Each row is a point. The last column is the point's height on a tilted bowl or saddle (a function of degree 2), plus a little noise. Count its main directions that bend up, bend down and stay straight.

Points (17 x 4)
-17	45	45	-36
13	-21	25	-13
-7	29	-8	-14
22	-27	12	-16
-26	71	26	-65
-13	-31	-13	-11
-23	8	27	-5
3	2	44	-16
-11	-16	-42	-25
14	-45	-19	-30
0	-45	34	-33
34	5	49	-33
45	-42	13	-44
-42	-8	-35	-25
19	-18	-13	-12
35	-19	-15	-21
-21	15	7	-3
Directions: 0 up, 3 down, 0 straight

Points (25 x 5)
23	-45	-2	9	-10
18	14	-12	-22	13
20	-26	5	1	1
5	24	-6	-15	18
14	-34	-32	16	-20
-37	29	19	55	-52
-7	22	12	-27	2
69	18	33	40	29
-11	-54	25	42	-17
-37	-18	75	6	-68
-25	32	-43	-62	0
-4	-14	-24	2	-1
-4	-35	-23	-8	-16
8	29	14	-17	11
8	21	-5	0	20
1	68	-24	3	30
25	-3	-13	-21	2
18	29	-16	26	20
-27	-13	22	-46	-31
51	-22	-32	-47	-59
-4	-41	2	23	-7
1	25	-22	-17	19
-30	13	13	8	-5
-71	47	23	7	-57
6	-17	5	-2	4
Directions: 0 up, 2 down, 2 straight

Points (26 x 5)
-23	-14	57	-4	34
1	-9	-32	-28	13
20	17	10	11	22
17	68	45	28	56
-8	7	-18	1	6
-22	-39	6	-17	12
3	12	-31	10	3
0	65	11	64	53
7	10	0	51	47
-41	-35	-21	3	22
4	-6	27	21	27
1	-20	25	-11	14
-31	61	16	-6	6
39	-43	-24	10	19
-8	7	-53	11	1
-1	-23	38	16	20
4	-31	-22	-12	11
11	27	-22	-14	-3
-23	-23	-42	28	26
-8	-3	5	-33	21
69	-12	-57	1	44
-21	-19	-45	28	25
6	-25	-13	-65	44
-28	23	8	-10	16
35	5	26	-38	35
-25	-22	36	-31	30
Directions: 3 up, 1 down, 0 straight

Points (40 x 7)
-17	-3	5	8	8	-54	-22
-55	34	-38	-26	15	-32	-15
1	30	-42	2	-8	-24	-2
-54	-37	0	-20	26	-17	-41
-44	68	-12	-14	1	-14	-35
-43	-62	30	-39	13	47	-70
22	-51	-12	22	-6	-27	-15
7	34	-72	17	21	-30	24
29	4	27	39	-5	-5	-3
24	-25	-37	21	36	14	-4
17	-7	41	-31	39	-42	-31
30	-9	-8	36	26	-14	-11
-4	-15	-11	36	-43	-34	-38
41	-2	25	-21	-31	-34	-7
-15	-5	-40	9	-3	0	-2
8	18	19	23	-3	0	0
27	1	-26	-16	-41	-35	-22
47	10	32	33	-8	29	5
13	7	26	-1	79	-33	-47
-28	-31	-16	13	-75	-4	-72
-22	1	-22	-18	-10	3	-8
11	-72	-15	-20	47	-7	-25
10	-12	-29	-17	9	23	0
-73	-54	15	2	-15	13	-87
-18	18	12	-24	-2	50	-6
-23	21	-20	5	13	51	-21
1	58	18	-48	7	-30	-31
10	19	-14	-22	17	-1	4
-9	60	-39	-37	36	24	-11
26	9	-23	-20	21	3	5
-24	38	43	-19	7	44	4
14	-10	-40	18	-23	23	-19
15	-30	-10	6	-15	-37	-11
-11	-29	-47	23	23	-8	7
-16	25	-6	17	-10	34	-13
14	33	28	-36	-15	27	12
-15	0	5	27	-27	53	-23
-35	21	-15	-35	-8	-2	-17
7	10	-9	31	40	23	-18
42	17	-2	14	-23	3	-5
Directions: 1 up, 5 down, 0 straight

Points (41 x 7)
10	3	-35	0	-39	39	-4
-25	-52	-30	11	14	-44	40
48	-5	-22	32	30	-34	30
-27	3	65	2	38	11	7
-23	13	4	-6	45	25	11
3	-19	-2	0	10	-23	18
-17	-11	-2	-15	27	-22	21
32	-44	18	8	-10	-50	50
33	-18	0	27	-10	-46	33
0	20	-2	-14	5	-11	14
40	-3	-18	-12	-10	10	10
18	10	13	33	-19	9	8
4	32	35	2	24	-28	39
-20	-48	40	52	-44	4	46
-28	37	30	-42	27	14	45
-19	32	-59	-53	11	18	21
-24	-60	-27	-2	9	-26	39
-14	1	17	-49	-39	-11	38
0	40	3	28	0	33	8
11	-11	-5	26	-29	-9	12
7	-14	5	6	1	1	12
27	29	9	-7	11	0	19
17	-2	-31	-27	32	-15	16
-26	-17	-52	-20	24	-27	25
14	58	14	-38	-63	33	-23
-26	45	18	18	-25	-33	23
35	3	-37	48	15	-20	24
36	-43	-3	-21	-33	39	39
17	7	-25	-20	-33	52	2
30	-8	2	-76	-6	-31	60
17	8	5	27	-20	24	5
12	6	-61	11	22	30	13
30	4	3	-7	-21	-61	32
47	-7	-13	-27	-21	-6	15
2	-6	-40	18	-16	0	5
-11	-42	-27	-63	-13	25	52
-2	12	-25	-14	23	37	12
85	-19	-15	7	-11	-2	40
-27	16	7	40	-59	12	0
17	56	-6	38	9	-11	22
-28	-19	-14	56	-12	67	36
Directions: 4 up, 1 down, 1 straight

Points (39 x 7)
12	-6	17	10	13	4	10
-19	7	15	-15	16	38	11
40	-39	18	-19	-26	11	29
26	-14	-33	-29	-38	37	16
-8	-13	6	-47	5	4	25
21	12	11	-9	-11	60	22
-2	-30	-20	21	20	18	21
-31	-10	-15	-45	-2	42	36
1	13	-25	43	-19	-57	36
-35	37	6	-36	-21	24	7
31	-4	-22	5	-15	-7	6
-23	-59	-4	9	-16	26	38
-6	29	-17	9	12	0	17
1	-36	-23	39	-48	1	24
26	9	-3	24	-30	27	9
39	-16	1	-17	14	56	27
18	-7	-23	1	-16	-60	28
-41	-36	47	-54	-51	35	28
10	37	-27	27	15	31	27
29	-6	22	-2	-8	43	19
16	-52	-8	-4	36	1	21
2	39	-47	15	-27	61	27
-18	6	-4	-2	10	-1	11
-9	23	9	19	14	43	16
-4	-7	-6	0	-24	3	7
-48	-14	19	0	-35	-3	7
-22	-13	-13	4	21	-54	36
-2	-3	-5	21	25	-3	15
-18	-80	87	-8	46	19	42
-8	48	-13	5	-12	-1	14
-53	-15	-13	42	-14	49	48
31	44	4	21	-12	-14	20
3	39	5	65	38	-92	86
-33	-12	26	2	-7	32	7
9	23	5	-27	54	25	32
-13	15	3	25	-14	-1	8
17	24	44	-3	-30	18	10
-15	-18	-26	-28	-47	-40	29
-38	-42	-61	-1	-27	19	49
Directions: 4 up, 1 down, 1 straight

Points (63 x 9)
6	54	24	64	-3	55	14	20	41
40	-33	-23	-4	-43	28	13	9	11
15	25	-23	-9	-9	-18	50	33	21
-20	-6	59	-4	39	50	-43	-9	39
54	24	51	-8	31	36	9	35	40
-15	1	15	-38	-26	-1	12	4	3
27	26	32	-40	-32	30	14	7	13
7	-24	28	-36	43	5	21	21	28
-43	-19	14	-45	10	61	-6	-22	49
1	-24	11	22	-13	3	-21	-19	10
-5	31	-15	21	-38	9	8	-6	16
-12	-2	24	-45	29	-10	16	41	28
4	-10	5	-19	-38	-14	13	-13	-1
-19	-7	-21	-6	-11	-2	12	41	11
17	-15	-13	21	-64	9	-2	3	13
-42	6	-1	-24	16	-21	3	18	20
-15	13	-20	-13	14	-43	-22	-5	16
13	-13	48	47	55	-30	16	-41	22
-30	-33	29	-15	-29	-32	-34	-5	17
34	22	-29	9	-11	-21	8	15	11
-6	13	17	-4	54	5	29	-2	19
-19	21	21	-78	15	-14	-33	-2	41
-30	-52	27	-55	21	8	4	-29	40
-22	15	-30	-80	22	-25	-32	0	38
6	-49	-14	-2	-8	1	-8	-8	8
70	-37	9	-11	19	-5	-12	-75	34
15	5	15	-38	-28	-13	24	-19	3
23	26	12	23	28	-9	-1	42	23
-10	10	23	-28	-28	-1	15	22	2
5	-50	73	61	6	-30	-27	50	35
-13	17	50	-1	-12	-32	19	3	13
-53	-22	-27	43	-1	-22	-24	35	41
-17	-19	-17	-30	-40	29	7	-8	8
0	-7	-23	-47	0	10	18	28	12
5	-17	13	-6	-44	15	60	-18	18
7	1	-8	35	10	-75	-50	-4	45
-13	-5	-9	-29	-24	-27	-22	24	6
-13	-17	-37	16	0	11	-13	-7	11
26	-8	-14	-2	-33	9	48	-12	10
-2	-35	-1	-32	76	-76	2	-23	57
40	-26	-2	11	38	9	33	4	22
37	44	3	-40	3	37	-38	-26	35
21	-17	22	-27	24	3	16	-74	29
-1	6	-46	-13	5	23	5	-11	7
17	4	32	-57	-22	33	69	-4	35
36	-18	-5	-19	40	12	-17	-21	18
-26	-41	-22	-8	-7	43	-14	40	28
-25	14	18	-26	-21	-23	-14	17	10
0	19	16	38	7	29	-34	-7	19
-30	4	-50	16	-28	11	-21	7	22
-30	81	-19	-3	-34	-12	-6	11	40
18	-27	27	-2	-33	31	-5	24	6
-25	8	-36	26	25	-27	24	58	39
-50	3	-5	-9	-18	5	-14	-34	26
-13	31	-46	-12	-23	-29	-18	19	16
-49	2	22	-33	-14	38	-29	-8	33
1	-13	-32	45	0	-20	-30	36	32
-38	-7	22	-33	27	37	-6	11	30
35	11	11	-25	-3	11	-36	-78	32
-9	-26	13	19	17	16	39	31	18
54	35	9	33	22	22	-14	15	30
-37	-11	-7	-21	17	-3	20	-12	18
54	-66	14	25	37	-25	-45	72	82
Directions: 6 up, 0 down, 2 straight

Points (70 x 9)
27	-10	14	21	-26	-24	-73	31	-66
-35	28	14	46	12	54	16	34	-49
-52	-20	17	33	-36	33	-37	22	18
7	-12	-23	8	39	-29	-44	17	-6
-37	6	9	-7	-8	36	11	-33	17
-13	9	-14	-25	32	-9	-4	1	-4
20	-20	2	-7	15	-11	-13	57	-19
21	-7	-14	-1	-11	-14	-8	39	-16
-17	-37	-1	15	-15	32	-21	7	20
3	-4	-37	6	7	-32	-22	4	1
0	18	30	11	-10	-8	-20	21	-14
26	46	2	-55	-65	60	9	42	-22
-23	-2	-3	36	-54	-55	1	7	12
-16	16	-20	-25	-25	-34	9	17	-4
23	-29	10	39	-12	35	17	-64	15
-33	-6	-24	29	32	-47	-9	-30	25
-20	-36	0	39	7	-43	28	-11	48
-4	18	31	39	39	20	-20	-5	-43
-25	0	-42	4	26	12	-13	34	22
64	-3	-44	-34	45	-44	19	-11	35
-30	4	22	-79	10	5	9	52	21
-22	5	-28	-5	-13	-64	-17	46	-36
6	-25	-13	31	24	-15	-57	-3	-4
-19	66	-2	-42	-23	-5	-26	19	-6
62	-16	26	9	16	20	7	18	11
-22	-1	6	-13	17	14	-29	-4	1
7	23	31	12	57	61	-20	-17	-63
-59	-2	20	-41	-25	-54	9	-35	12
9	77	21	-37	5	-8	-23	-10	-26
-30	7	-1	20	-56	-51	-18	-12	9
1	15	4	13	-47	14	43	-11	10
-3	13	-3	22	-14	2	21	9	4
-47	-4	-10	7	45	-9	6	-17	18
-3	88	2	-10	-5	-6	31	21	-32
-2	40	-20	9	20	-20	40	-10	11
-15	-24	3	5	30	25	-34	-21	9
2	21	32	-4	35	8	31	-22	-18
-10	-39	-31	19	15	31	6	36	35
-15	44	-59	-2	-32	7	19	-1	-35
-14	-34	-26	39	-77	15	-20	37	-45
-17	3	9	-3	-22	13	17	37	6
33	-5	-11	-3	11	40	-24	86	-56
2	-14	4	11	-96	3	69	-13	46
-67	14	-59	-18	17	1	-16	-1	42
74	3	71	58	-42	-9	8	31	23
-2	5	25	22	33	-14	-58	-5	-46
-23	10	-4	38	-26	23	-9	4	-8
43	-5	10	8	31	31	-9	-47	-8
-32	30	26	-29	-41	-13	-50	-22	23
14	-2	-20	4	6	-45	-19	-3	1
-54	2	-27	6	12	37	-30	16	51
25	-14	3	39	32	-31	23	-11	62
5	-25	5	30	-26	8	-38	-8	-8
-9	-45	-18	25	34	-6	26	-23	61
1	-30	35	27	58	36	14	29	-4
-19	26	-33	-36	11	-21	-20	-30	-20
-51	-10	-19	4	7	-4	-7	4	30
-1	-1	-21	5	-22	-34	22	-14	23
15	1	5	27	33	-12	-42	-3	-13
-27	-7	41	-27	5	-17	-26	-7	-13
39	5	-14	-34	25	36	-6	16	-13
-51	-9	43	9	-2	-19	-71	3	-35
-9	-46	40	-9	-2	0	16	-13	18
51	-18	11	-9	21	13	-8	-33	6
-33	-24	-26	2	22	-17	-17	3	19
-45	30	-21	-39	3	-8	-19	-34	-3
51	18	11	-78	48	16	-7	22	-30
-18	27	10	28	6	-30	-9	27	-9
14	-48	23	-25	-5	4	-19	-23	-2
3	-22	-28	3	9	21	13	15	21
Directions: 2 up, 3 down, 3 straight

Points (65 x 9)
11	18	-3	-19	18	-39	43	-17	11
-37	29	68	-20	-44	-4	-38	0	-24
-31	-21	-8	43	6	-36	-29	17	-22
-1	-30	1	52	-18	36	0	-5	18
26	-10	5	-60	-61	-43	-21	-22	-65
-13	-22	-40	-41	-48	7	-25	23	-23
16	22	0	-16	13	-18	-19	-19	4
54	20	9	-7	-33	-16	62	-46	12
-39	8	-28	32	-80	12	23	14	-69
3	-2	-13	14	-84	-22	32	-43	-40
-2	-12	-30	14	18	26	8	36	1
21	-14	-18	42	-45	-10	15	10	-5
-25	24	12	4	35	-55	-5	65	-45
23	14	-14	-31	-32	-16	-56	66	-28
51	-9	8	-4	-13	7	-50	-10	15
26	-31	6	-26	14	58	3	-56	-29
37	12	-16	-29	-19	-2	-28	6	6
23	-6	-3	-8	42	27	32	-33	-10
2	-21	-52	41	11	15	-26	-39	10
-6	14	68	11	-12	-34	46	7	-20
-5	24	-36	33	-44	13	5	24	-12
-19	16	-18	-11	26	22	8	-3	9
-13	-31	-12	7	-18	-16	20	6	-8
7	-8	44	32	17	18	-20	11	19
-9	-7	27	11	45	-15	-24	-22	-6
22	-33	-26	-26	18	25	-46	-7	-2
-19	-22	13	15	-12	-6	8	-28	-1
24	-6	-4	18	-6	29	-1	-73	-3
5	13	-12	-2	-39	19	-41	3	19
-59	50	44	68	-23	-1	41	-1	-74
-32	-20	49	-50	-22	-15	-9	55	-86
-23	-24	12	8	-16	8	16	-24	-1
-14	9	4	-11	0	-41	41	-45	-11
-50	40	38	19	-6	30	-2	-17	-8
-34	4	-45	-18	16	-5	3	12	8
-5	26	9	36	21	16	-9	16	10
-33	11	-17	-3	12	16	12	37	1
11	-23	-20	10	13	-10	-13	-6	7
-3	-40	-8	-30	-45	1	16	-37	-19
18	-14	-37	53	33	8	27	-25	-15
-4	24	-8	-5	35	7	-9	-9	6
-13	-33	-38	-32	15	-19	54	50	0
-15	-14	-13	33	19	-36	-9	-21	-17
21	-75	-5	39	-16	29	-6	67	-51
-9	-45	-50	0	55	-12	11	33	-15
-19	16	11	-27	-32	-64	-19	41	-64
9	31	3	-24	-52	-24	-31	-5	-14
-16	17	7	9	7	-29	28	-35	-11
-44	-2	-68	-40	-20	11	-17	24	0
-25	5	-17	47	58	-1	52	26	-38
54	19	30	-19	15	9	-20	9	-11
19	0	-27	12	-52	-98	27	18	-66
-20	8	17	-20	-20	36	-12	-32	-6
13	13	-8	-35	-25	-59	14	-7	-15
-3	19	13	6	39	9	-41	14	16
16	-20	-7	40	-7	7	-41	-4	34
8	0	49	11	-55	23	29	51	-54
-16	-22	8	2	19	-42	49	5	-11
-37	3	-6	11	22	14	-13	22	8
7	-32	11	-11	8	49	-10	-19	0
12	-7	21	20	-17	-41	-25	24	-16
7	-12	3	13	-21	5	10	-10	8
2	20	-47	-53	-19	11	9	7	12
13	51	26	52	-8	-16	-12	-66	-20
2	-17	22	-22	-6	-27	22	-3	-13
Directions: 1 up, 4 down, 3 straight

Points (70 x 9)
7	-30	44	-47	-1	-23	65	-48	22
-23	-1	47	17	30	18	44	-9	-24
26	-41	-15	18	4	-16	-8	-49	7
33	-7	-16	-19	9	15	-55	-3	20
-4	15	14	-21	-24	18	-10	26	4
-39	19	-17	3	-33	20	7	32	-15
21	33	-50	27	23	40	14	15	-23
-22	1	-1	18	11	10	25	-44	-8
7	21	42	-15	-25	36	46	-25	36
11	-49	21	19	20	-19	-15	1	7
-3	-15	-6	-37	12	-20	-22	-3	-2
3	-14	-9	-6	47	5	40	15	-35
5	36	-30	-10	4	31	-2	3	6
-28	-46	-27	20	-61	26	27	10	41
9	10	-12	-41	23	8	15	20	-27
-47	-57	-29	-36	19	-6	-5	46	-17
23	17	7	-1	-1	-3	-36	-12	13
-19	24	20	-30	-1	11	10	11	1
16	34	-13	33	-2	49	10	-10	-5
35	15	54	-3	9	33	-2	-18	20
33	0	-29	-67	-31	4	-7	-5	-9
-45	19	5	53	4	6	-24	24	-4
11	26	-1	-43	34	42	67	-22	-46
17	-1	-49	38	36	-34	-9	-29	24
-4	11	63	10	-56	45	-27	-8	9
45	-37	-10	16	-3	12	25	0	7
-6	46	11	-25	8	23	1	-36	17
-15	15	-17	3	-36	16	26	19	-1
-11	-69	-14	-9	-35	11	27	-24	16
-21	6	-62	-57	17	20	34	16	-63
22	21	18	41	-15	48	3	0	14
-38	-35	6	-15	-10	8	7	14	20
-71	19	-10	34	-15	14	-31	-1	0
10	-18	-31	-13	2	29	-3	-13	23
19	-20	-59	-15	12	-12	-11	-4	-3
12	-20	-41	-17	-53	-11	50	5	-25
18	-5	46	16	-5	26	-56	-7	-2
-12	-5	-31	-65	-32	-34	0	11	-42
35	25	36	41	34	-48	-31	26	-70
40	-26	31	42	6	8	-14	0	4
-23	-11	-1	-56	10	-3	-1	-1	-12
-21	4	30	21	3	-12	-8	20	7
36	-26	12	6	-5	-28	29	-47	8
-34	-5	7	19	-62	-15	45	-31	35
21	-11	20	-11	6	-11	15	14	4
2	57	26	-24	-15	26	14	6	22
9	-7	-18	-6	-33	-19	-7	35	-27
-44	-12	-36	-54	62	-23	-25	-65	60
2	4	13	-27	-35	-41	61	-9	59
-12	0	32	7	2	-19	-4	-22	19
-70	25	25	42	-16	13	-29	-9	-34
20	-37	-10	21	-50	26	51	-6	29
20	-15	-11	38	-13	-29	-4	15	4
60	17	4	8	32	-8	28	-55	-22
-9	11	-29	-16	5	7	2	51	-42
-10	-85	-16	15	-64	-12	14	17	44
37	15	-14	37	-3	0	-46	-39	7
-3	1	-29	35	67	-16	-13	9	-7
-24	-9	-18	-57	-38	42	8	26	-19
-42	-13	22	7	30	0	-33	1	1
-1	21	-3	-51	52	-12	-10	42	-84
9	1	35	44	54	52	-37	74	-11
-57	-52	-17	11	-16	62	-7	-10	52
-17	17	16	-5	-47	-6	-35	44	-44
42	17	-1	72	-22	-2	11	0	-20
-51	41	-11	14	-26	-43	22	-4	42
22	42	-19	11	-5	-1	3	0	-2
-35	22	25	14	-15	-3	-22	-52	-3
16	-29	24	-6	-29	14	-34	1	14
-31	-9	4	51	20	2	11	-13	16
Directions: 3 up, 5 down, 0 straight

Points (67 x 9)
9	-14	-44	-21	-3	-19	-25	-11	9
1	-9	-12	16	-10	-9	32	-39	9
-17	0	-30	-33	-2	2	11	-13	10
25	-7	20	-15	-25	-18	1	12	16
11	-33	45	14	14	-24	-28	-15	31
28	49	-28	4	-59	-38	43	-7	34
-2	22	0	13	15	-15	41	-21	14
-16	17	-10	36	-3	6	-13	-48	15
-10	19	24	-12	37	-16	-29	-17	29
-2	-42	-17	-17	-7	-19	-5	9	7
6	-19	-44	0	-14	23	-5	-19	7
71	-19	-19	-43	-29	29	42	3	31
-19	-5	-24	-24	33	34	46	-32	11
18	5	-21	35	-49	-28	5	-24	12
-42	-16	-38	-46	-48	-53	4	15	41
66	-2	-23	-23	-3	15	-6	-12	14
-32	-43	-25	-21	-14	27	-19	-16	21
-30	-20	-35	5	36	5	21	-7	5
-29	-3	-35	-23	46	-22	13	-10	14
-11	-41	-17	-6	9	45	5	-62	23
25	18	-4	-5	3	61	-23	-20	21
1	39	3	-4	-2	-20	-55	27	37
80	17	10	18	-38	-9	0	4	28
39	-29	-39	18	23	26	-10	40	13
-1	-5	-22	4	40	-52	1	23	21
-44	-33	-20	-36	-12	-41	-21	-1	33
-18	-21	-24	10	-8	-1	51	41	18
-5	-84	15	5	-34	-20	-17	-9	34
-28	9	-9	-46	-79	-22	-2	51	59
-43	25	-2	-24	0	20	-4	-22	28
-1	31	-26	-29	2	4	-8	16	18
-31	-70	-12	11	-37	67	-7	44	49
-17	-29	-35	23	15	-6	-14	-6	7
27	-13	11	29	-4	-40	-54	24	32
-77	-3	21	-18	-45	-48	39	30	75
-41	33	-14	-28	27	33	24	1	27
-5	-13	34	2	-18	3	35	17	22
-19	21	-36	-38	38	-43	42	38	33
-4	1	28	49	36	9	-73	-27	42
22	-8	-4	16	-35	9	-60	19	20
22	37	39	35	-1	-37	13	13	42
-20	5	47	-40	29	-18	14	-33	35
41	16	26	-11	38	-8	37	-41	21
-17	-9	18	-58	9	29	17	-20	23
1	0	-29	4	-19	20	27	-3	9
-12	36	32	-12	18	-19	-8	10	34
30	-32	4	-28	23	11	46	12	4
-11	7	48	9	11	-3	-47	11	41
-56	-5	-19	10	31	-22	-32	-18	32
-32	35	-53	-7	-7	2	32	-1	28
-23	-40	4	0	19	-6	10	33	9
-25	13	20	-10	-21	16	-23	-49	29
-20	30	6	-9	-35	-13	-38	6	30
-15	-39	-7	38	79	-14	12	38	14
29	-43	69	0	4	-21	2	24	45
-34	12	-29	-5	-40	6	3	-44	22
21	-25	24	14	25	-55	29	-14	28
-29	19	18	0	48	26	-36	-26	32
-15	-53	-2	-24	33	30	-5	5	8
-18	-4	-23	38	-17	-44	-2	4	20
18	10	-35	38	2	-32	44	5	24
4	-8	-12	-31	-28	-52	5	43	29
27	26	25	-9	49	41	-14	-15	23
5	13	-47	-42	-30	30	-45	22	35
16	-38	-31	-22	-77	-43	22	-15	25
20	-61	-15	5	-21	-19	40	10	16
-34	7	40	21	7	21	-6	29	34
Directions: 7 up, 0 down, 1 straight
